Each row is a point. Each copy is the shape, with its points in the same order, turned, moved and blurred by noise. Some copies are also mirrored. Which?

Shape (6 x 3):
[[-24 -28  38]
 [  9 -28  63]
 [-35 -35  25]
 [ -6  76 -71]
 [ -1  23 -67]
 [ 13 -40  18]]
Copy 1 (6 x 3):
[[ -9 -56   8]
 [ 39 -48   6]
 [-28 -52  15]
 [-62  54 -89]
 [-54  53 -42]
 [  7 -15  23]]
Copy 1 is: mirrored
Copy 2 (6 x 3):
[[-54 -41  16]
 [-38 -22  44]
 [-50 -38 -11]
 [ 93 -79 -41]
 [ 54 -27 -55]
 [-28   2   9]]
Copy 2 is: mirrored
Copy 3 (6 x 3):
[[-30 -23  35]
 [-18   1  60]
 [-37 -29  18]
 [ 60  -4 -89]
 [ 53 -31 -55]
 [  4 -33  40]]
Copy 3 is: only turned

Shape (7 x 4):
[[ 90  53  45   1]
 [-15 -25  55 -30]
 [-21  48  -5  -8]
 [  4  -3  47  34]
 [ -1  15   1 -90]
 [ 23 -69 -57 -20]
 [  0 -49 -59  25]]
Copy 1 (7 x 4):
[[ 73  47  29 -47]
 [-30 -26  40 -39]
 [-13  39   1  27]
 [ 28 -25  43   2]
 [-57  29 -20 -53]
 [ 10 -59 -90 -32]
 [ 30 -59 -73  18]]
Copy 1 is: only turned
Copy 2 (7 x 4):
[[ 60 -47 -29  67]
 [ -6 -27  71  12]
 [-49 -25 -16  21]
 [  1  10  36  59]
 [-13 -71  15 -41]
 [ 23  46  13 -69]
 [ -9  71   3 -32]]
Copy 2 is: mirrored
Copy 3 (7 x 4):
[[ 55  82   2 -29]
 [  1 -23  60 -57]
 [-38  14   4   1]
 [ 34 -10  47   5]
 [-45  -4   0 -90]
 [ 26 -87 -46 -53]
 [ 19 -87 -37   8]]
Copy 3 is: only turned

Shape (12 x 6):
[[ 25 -35  12  34 -32  30]
 [ 37 -26 -20  19   5  21]
 [-51  -9 -58  14 -11  25]
 [ 36  48 -22 -15 -49 -15]
 [ 53  44  -6   9  22   5]
 [-54  65 -20 -63 -29 -10]
 [-19 -19 -44  -3  56 -32]
 [ 48 -23  49  16  50 -11]
 [ 12  -2  19 -63 -41 -30]
 [ 23  17  10  11 -25  17]
 [-41 -34 -20 -12 -34  -6]
 [-50  -9   6  30  56 -47]]
Copy 1 (12 x 6):
[[-27 -47  55  15 -28   2]
 [ -5 -39  20  31   6   0]
 [-50 -40 -58  10 -29  25]
 [ 37   8  11  -6 -36  38]
 [  8  25  24  12  30  35]
 [  6  10 -69 -82 -32  40]
 [-16   4 -60  26  32 -38]
 [-21   5  55   4  57 -46]
 [ 44 -23  -1 -60 -20 -17]
 [ -8  -9  40 -16 -12  18]
 [-29 -45 -40 -12 -48 -25]
 [-51  24 -41  10  18 -67]]
Copy 1 is: only turned
Copy 2 (12 x 6):
[[ 20 -26 -14  29 -40  37]
 [ 47 -13 -29  26 -12   2]
 [-23 -48 -64  -2  18  -7]
 [ -8  25 -31   4 -69 -50]
 [ 24  49 -14  36 -10 -27]
 [-61  23 -40 -72 -16 -49]
 [ 27 -30  -6  -5  52 -54]
 [ 60  21  51  21   5  12]
 [ 13   4  10 -59 -61 -32]
 [  0  13 -19  12 -37   7]
 [-12 -62 -22 -36 -19  -9]
 [-20 -31  48   4  61 -26]]
Copy 2 is: only turned
Copy 3 (12 x 6):
[[ 23 -40  31  -5   4  23]
 [ -3 -34  10 -16 -27  -6]
 [-11   1 -54  17  26  10]
 [ 40  34 -21 -68 -28  -4]
 [ -5  30  18 -20 -66 -17]
 [ -6  69 -55 -73  42 -35]
 [-39 -27 -43   2 -21 -67]
 [-22 -22  68  -4 -35 -54]
 [ 17  -2   1 -95  16 -41]
 [ 23  16  12 -25 -11   5]
 [  1 -24 -33 -21  44 -18]
 [-28   1  -4  44  25 -83]]
Copy 3 is: mirrored

Shape (13 x 8):
[[-14 -18  38 -29   9 -22 -29   5]
 [-22  -3  -9 -25  20   8 -57  36]
 [ 41 -20 -17  11  17 -13 -32  26]
 [-23 -28   5   2  -3 -27 -52  16]
 [-51  28  34  49 -36 -29  34  -3]
 [ 29  -4 -25  -1  55  38  -5  36]
 [-27 -37   1 -15 -10   2 -29  -3]
 [ 28 -11 -43   8   4  -5  34   8]
 [ 10   6 -25  38  23 -24  15 -31]
 [ 11   7   0  55   3  11  11  24]
 [ -8  29  21  34 -45  -5  10 -33]
 [ 44 -20 -24  19  20  -9  25   2]
 [-43  -9  43  54 -33 -13  11 -32]]
Copy 1 (13 x 8):
[[-24 -35  27  18  10  -5 -29   7]
 [  0  -7  31   9  49 -22 -12  47]
 [ 23 -22 -17  33  25 -48   4  11]
 [ -4 -21  48  41  12 -32 -10  18]
 [-53  59  30  38 -44  -3   1 -31]
 [ 23  -1 -45   5  45  -3  24  35]
 [ 17 -17  46  18  -2  -1 -12  16]
 [ 27   6 -26  -9 -12 -28  36 -13]
 [  8  11  -4  28  10 -12  40 -52]
 [  1  41 -26  47  -5 -17  17   3]
 [ -3  50  16  30 -25  -5 -28 -51]
 [ 24 -13 -39  15  -5 -23  33 -20]
 [-20  33  40  64 -43  18  -8 -34]]
Copy 1 is: mirrored
Copy 2 (13 x 8):
[[ -5 -29  15 -32  20  -6 -10   2]
 [-23 -18 -23 -23   6  17 -49  24]
 [  1 -32 -32  19  -3 -35  -7  40]
 [  7 -36   8  -7  15 -22 -56   3]
 [ 17  25  95  33 -36  -4 -23 -15]
 [-13 -16 -53  30   1  29   8  49]
 [ 16 -34  -4  -2  11  14 -38 -29]
 [ 39  16 -26  38 -18  -4   8   9]
 [ 17  20   2  53  27 -16  -1   6]
 [ -7 -15  16  55 -35  -1  -8  30]
 [-12  17  47  35 -29 -16   3 -37]
 [ 29   0 -18  42   2 -14  27  21]
 [  9 -20  80  43  -6   0 -14 -33]]
Copy 2 is: mirrored
Copy 3 (13 x 8):
[[  1 -31  43   4  27 -16 -32  -4]
 [  8   2  -4   5  65   0 -47  20]
 [ 55 -14  -5  -5   2  -7 -27  36]
 [  4 -39  28   9  24   8 -45  34]
 [-49 -16  35  79 -44 -14  18   8]
 [ 72  15 -40   8  36   8  11   5]
 [-10 -27  12  -7  28  17 -30   5]
 [ 23 -16 -33  -9 -21  -7  39  23]
 [ 17  13  24   3 -31   7  39  46]
 [ 27   5 -13  55 -24   5   6  18]
 [-29  10  28  35 -49  -8 -11   2]
 [ 54 -18 -13 -12 -21   1  28  17]
 [-30 -22  46  49 -48  22  -5  -4]]
Copy 3 is: mirrored
Copy 4 (13 x 8):
[[-29  20  32 -12  24  -6 -21  43]
 [-23  30 -22 -13 -12  11 -47  46]
 [ 42  35  -2   3  -3 -34 -40  29]
 [-18  12  16  22 -16 -17 -39  40]
 [-36  42  31  40   8   4  69  -9]
 [ 28  56 -36 -50  -6  -5 -45  -4]
 [-31  -3  16 -14 -14 -12 -22  33]
 [ 31  23 -20 -21  12 -53  16  -4]
 [ 21  11   0  22  30 -20   0 -36]
 [ 25  61   4   6 -12 -11  10 -17]
 [ 12   7  32  21   6  23  57  -2]
 [ 49  30  -3 -17  21 -45  -4 -14]
 [-30  17  60  27 -14   4  43 -20]]
Copy 4 is: mirrored

Shape (11 x 8):
[[ 53 -42 -18  40  12  26  27  47]
 [-12  10  34 -24  13 -50   3  33]
 [ 11  -5 -31 -34 -33 -20 -11   1]
 [-19  40 -14  17 -18   5 -21 -27]
 [-32  42   9 -38   7   0 -26  15]
 [-35 -11 -21  49 -43 -22  13  18]
 [ 24 -41  29 -14   6   5  55 -24]
 [-23   8 -17  37  30  30 -23 -41]
 [ -4  14 -31  -8  18 -32  31   1]
 [ 13  21 -19  95   9  17  17 -13]
 [ -9  31 -12  -7   9 -27 -62   7]]
Copy 1 (11 x 8):
[[ -1 -51 -39   6 -33   2   6  67]
 [ 23  10  35  -7  18 -45   8  -5]
 [-19   2   2 -50 -11 -11 -44 -13]
 [-17 -11  -5   5  34  31 -15 -49]
 [-16  47  14   3  35 -11 -11 -26]
 [-41 -56  17  18 -15  -7   0 -37]
 [ 49 -13  20 -35 -37  27  25  19]
 [ 14  -5 -44  30   6  45 -13 -44]
 [ -3 -13 -24 -36   0 -15  26 -31]
 [  0 -83 -43  31  22  41  16  -9]
 [ -7  12 -13  -2  37 -40 -55 -38]]
Copy 1 is: mirrored
Copy 2 (11 x 8):
[[  3  48 -60 -12   9  -4   3  57]
 [ 12  10  52 -22  17 -19  40   3]
 [ 47  -9  -1 -37 -31   6   8 -16]
 [ 15  -6  -4  38 -29   3  -6 -55]
 [ 29   8  44   6   8  39   8 -33]
 [ -7   8   7  24 -75 -29   4  40]
 [-25 -23 -42 -35  14 -14  71  -2]
 [ -8 -28 -32  51  10   0 -24 -32]
 [ 58  -7  -1  15  -2  -9  32  18]
 [ -9  30 -56  72  -6 -47  -5  -5]
 [ 43   6  31  13   6  -2 -32 -37]]
Copy 2 is: mirrored
Copy 3 (11 x 8):
[[ 34  -3 -38  61  15  17  -8  60]
 [-10  44  19 -14  23 -34  26  -1]
 [ 10  26 -44 -33 -26 -42 -14  15]
 [ 11 -12 -30 -38  15 -14 -46 -35]
 [ -1 -11  -2 -63  20 -31  16 -12]
 [ 10   1 -45  43  14 -50 -24 -39]
 [  8  33   4  24 -48  40   3   5]
 [-14 -24 -49 -22  31  37 -34 -29]
 [ 27  46 -42 -16  15  -3  10 -16]
 [ 34  -9 -35  36  52  32 -65 -28]
 [-21  11 -27 -57  45 -37 -24   7]]
Copy 3 is: mirrored
Copy 4 (11 x 8):
[[-18  15 -13  81  23  -7  39  11]
 [ -1  -6  24 -18 -47 -18 -11  39]
 [  2   1 -39 -24  12  28 -17  35]
 [-26  33  -9 -58  -4  29   8 -24]
 [-29   2  38 -58  -5  30 -15  28]
 [-52  19 -52   4 -33   2  -3 -14]
 [ 33 -33   7  24   6  -4  14 -29]
 [-47  23  10 -40  51 -10  17 -45]
 [  0  -7 -21 -38 -14 -10  43  26]
 [-40  62 -23   3   3  -6  56 -55]
 [-25  50  16 -55   9   5 -18  40]]
Copy 4 is: only turned

Shape (12 x 9):
[[ 26 -14 -20  19 -54 -11   9  -6  11]
 [ -8  -3 -10   8 -51  14   7 -10 -12]
 [ 13  -8   5   9  23   4 -95  12  10]
 [-15  -9   1  22  12   5  -1 -14  -8]
 [ -4 -16   3  34   6 -42 -22  78  20]
 [ -8 -12  13   2 -48  15  11   0  12]
 [-14  17  -5   2   7  12   6   8  -5]
 [-12 -10 -12  -8  18 -24   5  18  13]
 [ -5 -27  -9   3  -8  24   1   7  -9]
 [ 23   2  -2   4   3  12  14  -3  -5]
 [-10   2 -21  12   9  28  16  -9  18]
 [ -9  -5  13   6  12  19   5 -13   6]]
Copy 1 (12 x 9):
[[ 10  -8 -18  30 -12 -39  -2  46  22]
 [  6  -7 -27  27 -32 -15   8  26 -10]
 [ 56 -14  28   2  37  15 -62 -10 -18]
 [-19  -8  -7  16   2  -2 -10 -14 -14]
 [ 28  -6  36  12  64 -66   7   3 -32]
 [ 11 -19   1  27 -25  -9  20  29   0]
 [  6   0 -14   3  -2  -1  21 -16  -7]
 [  1 -22   0 -24  27 -25  11   1  -7]
 [ -6 -12 -17  22  10   8   5  18 -13]
 [ -1  15  -8   6   7   5   7   5  19]
 [ -7 -18 -27  16   7  -3  15 -17  18]
 [-15  -8   2   9  -5  12   9 -13   3]]
Copy 1 is: mirrored
Copy 2 (12 x 9):
[[ 15   4   3  43 -30 -30  -5   5 -39]
 [-10   6   9  13 -42  -6 -12 -13 -43]
 [ 21 -26 -48 -35   8 -25 -50 -12  36]
 [-27  -8  -1   0  11   3 -13  -3 -15]
 [ 31 -34 -27 -19  -3  -6   8  76   2]
 [-11  -8  17  21 -51  -6  -3  -3 -12]
 [ -6   9  -3 -11  -3  18   7  -4 -12]
 [ -8 -17 -15  -9   6  -7  35  12  -7]
 [ -2 -30   6   5 -14  11  -4 -18 -26]
 [ 10   6  15  14  10   1   2 -16 -12]
 [-15   0 -13  25  -1  24   6 -17 -11]
 [-24  -7  10   7   2  10  -4 -13   5]]
Copy 2 is: only turned

Shape (17 x 11):
[[-32   4 -66 -61  54  30  -7  11  -5  21  11]
 [ 66 -15  -5  -1 -40  31  18  -8 -45 -23 -23]
 [ 26  -4  38 -11 -43  40   8 -36 -40  -4 -29]
 [ 33 -63  42   2 -22  18 -14  24  -6  42   0]
 [  7  -8   2   3 -19 -25   7   2  -2  39 -17]
 [-12   9 -41 -43  24  26 -28  20 -18  -6   7]
 [ 20 -45  18  24 -12  34  10 -44 -26 -26 -53]
 [ 34 -21  15   5   4 -19  24 -23  26  25  38]
 [-23  46 -23 -56  37  23  -5 -19 -11  18 -16]
 [ 15 -39   0 -14 -20 -18  59   8  34  21   5]
 [-14   5 -14 -49  47 -17   3   5 -35 -28  17]
 [ 40 -33   8  44 -52  21  -7 -12 -33  -9 -29]
 [-30  27 -35  -4  43  36   6  18 -44  23  16]
 [ 54 -21  41  15   4   8  46  17  26  22 -17]
 [ 30 -15  21  24 -33  22  -5   5  29 -14   2]
 [-12 -22  25  -2 -17  -6  32  40  24   9  10]
 [ -2  22 -30 -33  45   3 -30  17 -20   8 -32]]
Copy 1 (17 x 11):
[[-26  13  22  12  45  29 -31  -7 -43  50  15]
 [  5  -7 -21  14 -52 -29  32   6 -46 -21 -62]
 [ 14  -1  19   3 -71 -60  17  20 -23  -7 -38]
 [ 44 -28 -13  37 -44  -3  -2  71 -10 -22   3]
 [ 14 -10 -13  13 -11 -10  34  31  21  14   1]
 [-31  20   5   3   5  25 -24  -6 -38  11   5]
 [ 14 -43  17   0 -30 -58   1   8 -10 -31 -62]
 [ 77  -7 -28 -19   7  -3  22  36  -3  19 -18]
 [-21  38  49  -6  14  -8   0 -10 -21  45   7]
 [ 63 -39 -38  22 -11   5  21   6  14  42 -21]
 [-12   1  12 -49  -5  44 -11  -1 -26  34 -26]
 [  3 -34 -28  11 -44 -49  28  21 -10 -54 -33]
 [-27 -11  28 -16  17  10  18   0 -60  24  35]
 [ 81 -31  10  25 -27   5  49  15  -3  -5 -29]
 [ 59  -8 -30   3 -29 -20  11  -5  -6 -39  -7]
 [ 53 -39 -15   2 -38  17   8   1  12  19  19]
 [-36  20  41   3  17  32   6   0 -10  -1  -5]]
Copy 1 is: only turned
Copy 2 (17 x 11):
[[ 10 -36 -21 -24  69 -12 -69  -5 -12  27  43]
 [-33 -45  15  50  13 -66  15  28 -27  -2 -59]
 [-48 -42  12  65 -17 -19 -16  15 -30  12 -62]
 [ 16 -45 -12  -5 -44 -31  27  15 -53   6 -40]
 [-15   1   2  -7 -22 -11  11  13  23  27 -17]
 [ -6 -33  -1  -3  39 -32 -47  19 -31  -6  39]
 [ -4 -28 -16  95  -6 -41   3  14 -15  10 -60]
 [-17 -13 -14  -8  10  18  59 -18  -4  13 -18]
 [ -2 -29  -2   7  44  25 -58  35  12  22  14]
 [ -3 -22   1  12  16 -15  58 -17   4  66 -16]
 [  3  14  19   5  50 -16 -44 -32 -26  -6  18]
 [-29 -25 -14  62 -45 -59  23  26 -17  -4 -48]
 [-20  11 -41 -11  38 -19 -66  21 -25  18  10]
 [  5  -3  -3  21   5  -1  59  30 -36  43 -42]
 [-31 -30  -9  42 -24 -18  44  30 -35  10  11]
 [ -5   4  13   1  -8 -12  34  -3 -36  66   8]
 [ 10  -6   7  -3  33 -14 -47  38   0  -5  18]]
Copy 2 is: only turned
